Each row is a point. Each copy is the shape, with its points in the same order, turned, moved and blurred by noise. Say if it was mirrored as well.

Shape:
-73  7
-53  -13
59  10
53  -51
18  36
15  -64
-4  -45
-22  4
Copy 1:
-41  66
-49  38
26  -47
-26  -71
26  -1
-59  -46
-54  -25
-19  19
Copy 1 is: only turned
Copy 2, 8 rows:
-7  63
9  48
-5  -64
55  -53
-33  -26
64  -16
40  -2
-3  13
Copy 2 is: mirrored
Copy 3:
-2  58
12  39
-42  -76
16  -82
-59  -19
41  -54
23  -20
-15  0
Copy 3 is: mirrored
Copy 4:
3  -97
-14  -76
17  40
-42  42
38  -12
-61  7
-47  -20
2  -41
Copy 4 is: mirrored

Shape:
41  -88  91
29  9  -9
16  -31  21
50  26  -32
1  50  1
0  -5  4
62  -63  -44
Copy 1, 7 rows:
3  -26  107
-17  22  -21
-9  -15  13
-67  40  -36
-9  51  -39
10  2  -6
-81  -55  2
Copy 1 is: mirrored
Copy 2:
-128  -32  -12
9  6  -9
-29  -26  -4
33  24  -36
27  19  34
2  -23  7
-8  -38  -92
Copy 2 is: mirrored
Copy 3 (7 x 3):
-44  87  -104
-20  -20  -17
-15  29  -21
-31  -55  -11
26  -32  2
-1  14  -2
-98  -8  -13
Copy 3 is: mirrored

Shape, 9 rows:
37  13  -64
-68  -25  -51
39  17  57
-23  -1  -20
25  45  71
17  -53  43
-7  45  -1
-21  29  33
-31  -58  71
Copy 1, 9 rows:
-44  45  -54
-27  -69  -47
-12  42  60
-22  -19  -19
23  38  74
-65  -10  57
17  13  -5
15  -6  29
-52  -54  79
Copy 1 is: mirrored
Copy 2:
16  -2  82
-88  13  44
46  6  -35
-32  16  23
51  36  -50
-5  -46  -36
7  49  16
-4  43  -23
-43  -27  -72
Copy 2 is: mirrored

Shape (8 x 4):
1  79  -6  51
61  -6  23  -58
-49  -40  -52  49
-3  15  13  -14
-46  13  -9  53
-4  57  -10  28
40  -10  82  1
-69  4  -47  -7
Copy 1:
2  -24  31  -110
-39  -67  -18  17
80  41  27  -20
-21  -12  18  -23
31  20  53  -56
0  -15  17  -87
-35  -76  60  9
20  65  0  -30
Copy 1 is: only turned
Copy 2:
88  -16  35  -54
-2  91  -7  17
11  -83  20  44
15  18  -7  -15
25  -57  20  -25
65  -12  18  -30
-39  59  39  -37
33  -54  -47  19
Copy 2 is: mirrored
Copy 3 (8 x 4):
-16  61  -64  17
-63  -15  46  -39
79  6  10  46
-6  17  4  -27
47  49  -17  19
-7  41  -45  4
-44  63  63  -36
73  -16  -30  -9
Copy 3 is: mirrored

Shape, 11 rows:
52  -25  -3  -44  -71  -7
-33  16  11  25  -14  93
-44  21  -42  34  25  -3
-6  43  -80  40  -38  -22
-38  -45  -5  -91  -31  -22
-62  -36  -40  -95  -3  9
57  36  -34  15  24  34
23  25  20  22  -75  -37
-21  -7  -9  38  -60  0
55  26  26  -66  -20  45
4  39  -10  -14  -51  43
Copy 1, 11 rows:
60  -30  -23  22  25  -21
-79  -33  -15  -49  30  38
-70  55  4  -30  -21  -5
-38  21  -19  -14  -74  -43
13  40  -33  18  92  -57
-11  53  -58  -18  88  -54
3  -11  30  -77  -28  5
-9  -38  25  62  -34  -23
-41  -2  -18  32  -22  14
30  -58  33  -41  60  -28
-29  -55  -12  -21  7  -34
Copy 1 is: only turned
Copy 2:
38  74  16  9  -82  4
-65  54  -38  -32  37  20
7  -32  -12  -18  38  18
73  7  -11  -33  31  40
16  33  56  39  -24  -61
5  35  36  46  20  -89
19  9  -85  -7  -22  32
19  41  49  -9  -44  73
16  40  34  -56  -3  31
-13  69  -52  56  -49  13
-3  72  -12  16  19  35
Copy 2 is: mirrored
Copy 3:
6  -17  35  85  17  -66
-16  -22  -74  47  65  38
10  -45  -20  -45  23  25
-3  -81  28  -32  66  -39
35  59  -15  26  -8  -69
50  81  -17  -3  27  -44
-21  -44  48  35  46  46
-33  -81  5  48  -11  -66
16  -72  -37  23  18  -33
-47  22  21  93  31  0
-36  -21  -17  46  62  -26
Copy 3 is: only turned
Copy 4:
-2  -96  46  -29  26  -46
46  55  27  -4  41  -25
-12  6  -39  33  33  23
-34  -35  -12  4  88  47
10  -83  -45  -16  10  -97
36  -58  -63  28  34  -89
28  -34  44  37  20  47
-27  -51  27  -77  29  12
-40  -6  15  -34  43  -19
81  -68  47  -23  2  -16
41  -32  30  -29  62  -7
Copy 4 is: only turned

Shape (12 x 6):
56  -20  -27  -29  -41  45
-27  43  29  55  39  -24
19  -50  15  9  -2  -41
30  -84  16  20  -9  96
21  -13  -26  6  -6  -10
55  17  -44  37  -17  50
-82  7  80  34  33  9
18  27  -13  58  34  -57
-71  29  21  -9  65  19
51  19  22  5  41  -50
-54  25  -21  44  54  53
6  21  18  -13  -22  -4
Copy 1:
50  -42  47  -29  19  -52
-6  43  -60  -51  -1  53
15  40  -11  24  24  -13
80  25  -7  -49  -44  -105
1  -5  -16  7  8  -23
12  -48  -17  -66  8  -46
49  84  -48  -34  -53  67
-45  30  -63  -16  39  19
-7  49  -8  -47  -74  58
-35  59  2  -35  56  14
-3  11  -53  -74  -75  18
33  15  19  -17  27  31
Copy 1 is: mirrored
Copy 2:
-27  48  70  34  0  -58
-24  38  -88  0  27  31
34  23  -1  -18  48  -21
35  118  32  74  29  -43
-5  24  4  0  3  -43
-41  75  -4  35  -11  -75
21  34  -71  62  60  78
-17  34  -82  -45  15  -26
1  40  -47  39  -25  76
-33  46  -26  -66  27  -6
1  61  -82  61  -40  20
-36  21  2  14  27  4
Copy 2 is: only turned

Shape:
-11  30  -48  26  24  8  50  -3
-8  20  51  37  79  -20  -43  -28
-52  40  27  -12  31  -27  -53  7
-28  0  18  -28  84  4  4  -18
-7  37  49  -55  14  18  -6  -6
-38  19  34  26  10  -27  203  -33
-53  26  25  -18  29  20  -35  -51
43  28  40  21  1  -105  -22  7
-25  6  14  24  6  17  -35  55
-45  25  -27  26  108  -3  -1  -11
-20  -4  31  2  29  23  35  -45
-16  -106  -9  24  5  -40  -30  -5
Copy 1 (12 x 8):
-45  32  -8  -26  -11  43  -19  9
-47  -15  -20  15  82  -14  23  -74
23  -29  3  -18  31  5  15  -82
-23  -14  -51  14  15  18  53  -34
45  8  5  36  28  29  46  -22
-34  167  -54  -20  -47  -40  28  60
1  -27  7  -25  43  -1  63  -28
-27  26  33  66  14  -35  -43  -96
24  -28  -20  -12  46  13  -53  -23
-66  -11  -60  -41  20  36  21  -58
-20  22  -18  5  34  -1  41  22
-38  -70  -17  28  -12  -77  -38  7
Copy 1 is: only turned
Copy 2:
-28  20  31  -60  -46  1  23  30
-55  -14  -53  0  8  -10  -12  -60
-8  -34  -54  -2  -13  63  17  -26
-3  -14  -32  -38  -22  0  -56  -22
28  24  -42  -42  27  44  -4  -25
-62  55  -33  -113  15  -35  -4  162
-23  -7  -11  -6  19  56  -39  -23
-8  42  -96  34  -31  -20  72  -12
21  -57  -6  -25  3  11  60  -21
-57  -38  -9  -44  -53  -2  -37  -27
-17  15  -5  -29  29  -9  -33  18
44  -42  -7  65  -24  -55  -3  31
Copy 2 is: only turned
Copy 3, 12 rows:
-19  19  40  -28  -24  -56  -6  27
18  80  -59  -15  -50  12  63  17
35  46  -72  -16  -48  -14  -17  55
35  59  11  -13  -70  16  14  29
6  53  -48  -32  -57  22  -54  -3
18  -43  70  -123  -82  -74  46  -92
27  100  -48  -3  -62  -16  -32  8
32  13  -87  -56  46  -6  38  7
-20  4  -59  24  -35  -20  -2  54
12  69  24  -25  -64  -4  36  75
10  48  11  -20  -71  -9  4  -38
67  -10  -17  86  11  -16  34  14
Copy 3 is: only turned

Shape (14 x 9):
-40  11  -37  -21  24  74  -12  -41  -12
60  73  15  56  10  -26  -45  15  -24
-54  12  83  -13  -71  -18  -16  -5  6
36  97  74  104  44  -15  -5  61  -9
5  49  52  33  22  -20  -53  29  6
4  -12  -31  -22  21  7  14  -15  -18
44  36  108  48  46  -56  -64  30  10
-32  -15  -8  -40  -82  6  -1  51  36
-61  -73  13  -9  -57  17  -29  40  -5
37  -16  -1  2  10  65  37  -69  -4
-36  -10  -28  11  -20  -7  9  -79  7
5  -2  0  9  -7  47  -33  -70  58
-31  -25  -51  7  33  27  33  -17  40
-21  -49  -53  32  -17  58  -2  -57  1
Copy 1 (14 x 9):
-35  -27  -5  42  -18  51  28  -47  41
75  -12  -21  38  5  -110  11  -37  31
-61  33  2  5  -24  -70  -15  46  -25
115  15  59  26  -59  -118  -5  -23  28
38  43  21  32  3  -79  0  -20  20
15  -42  -7  23  30  28  18  -1  10
92  88  22  34  -1  -102  27  -3  -10
-76  -35  36  -11  58  -37  -23  14  -11
-65  7  40  15  55  -10  1  71  46
7  -65  -12  9  -29  25  88  0  -7
-24  -13  -66  -26  -12  24  16  2  25
-34  1  -19  -20  -6  -5  83  -47  17
-4  -35  24  -39  11  63  22  -33  27
-25  -43  -19  -23  -3  44  68  10  72
Copy 1 is: only turned
Copy 2, 14 rows:
30  -67  -72  26  7  7  -5  27  6
35  80  -3  27  44  -18  -70  -6  -54
-12  6  74  24  -52  -33  14  57  -17
22  69  55  27  123  -34  -48  7  -88
33  63  27  26  46  -5  -3  23  -37
-8  -26  -31  25  5  21  -22  -29  12
20  129  50  -1  63  -30  12  10  -24
19  -46  70  3  -68  52  -14  9  -20
-18  -34  52  -16  -37  59  -18  59  36
19  -57  -44  -18  18  -58  -36  -34  29
12  -41  -12  70  -22  -28  -31  -2  53
88  -27  -18  9  -8  -35  -6  -2  44
30  -74  -5  45  33  29  -6  -33  43
35  -72  -29  17  -1  3  -60  16  69
Copy 2 is: mirrored
Copy 3:
4  78  -11  -31  -22  -25  1  22  40
-83  3  6  30  26  -46  -11  42  -94
-77  2  -70  -21  29  5  -1  -82  7
-62  18  12  59  -3  -48  -83  -32  -131
-80  2  4  38  -4  -49  -24  -23  -30
8  24  -8  9  10  16  -4  37  25
-107  -27  -27  96  -3  -56  -25  -29  -64
-8  -30  13  -49  29  25  34  -74  24
-23  31  -2  5  32  25  64  -83  50
42  46  -69  -3  -35  -4  23  51  -8
18  37  -60  -19  56  -47  12  21  34
8  20  -53  -22  -20  -77  53  19  15
71  19  1  -2  14  -40  -2  7  37
47  75  -29  -5  21  -20  68  20  34
Copy 3 is: only turned
Copy 4 (14 x 9):
31  -28  0  7  -43  -3  54  10  41
20  -15  -92  -65  51  25  2  -64  -11
2  71  -94  62  -14  25  -26  -24  -4
-19  -35  -140  -94  6  59  -45  -113  38
8  -9  -76  -22  12  18  -29  -84  -3
-17  -12  -20  -10  13  -27  19  26  8
29  4  -100  -58  29  21  -112  -88  -12
-73  51  -21  68  -4  7  20  -46  -24
-27  72  -25  37  -55  -58  11  -35  -37
5  19  7  -59  -16  24  24  53  28
15  46  -21  13  24  -26  39  17  56
46  35  34  -12  8  37  20  -18  31
-42  -9  30  -8  -10  -34  19  -16  61
10  56  17  -32  -15  -36  68  12  42
Copy 4 is: only turned
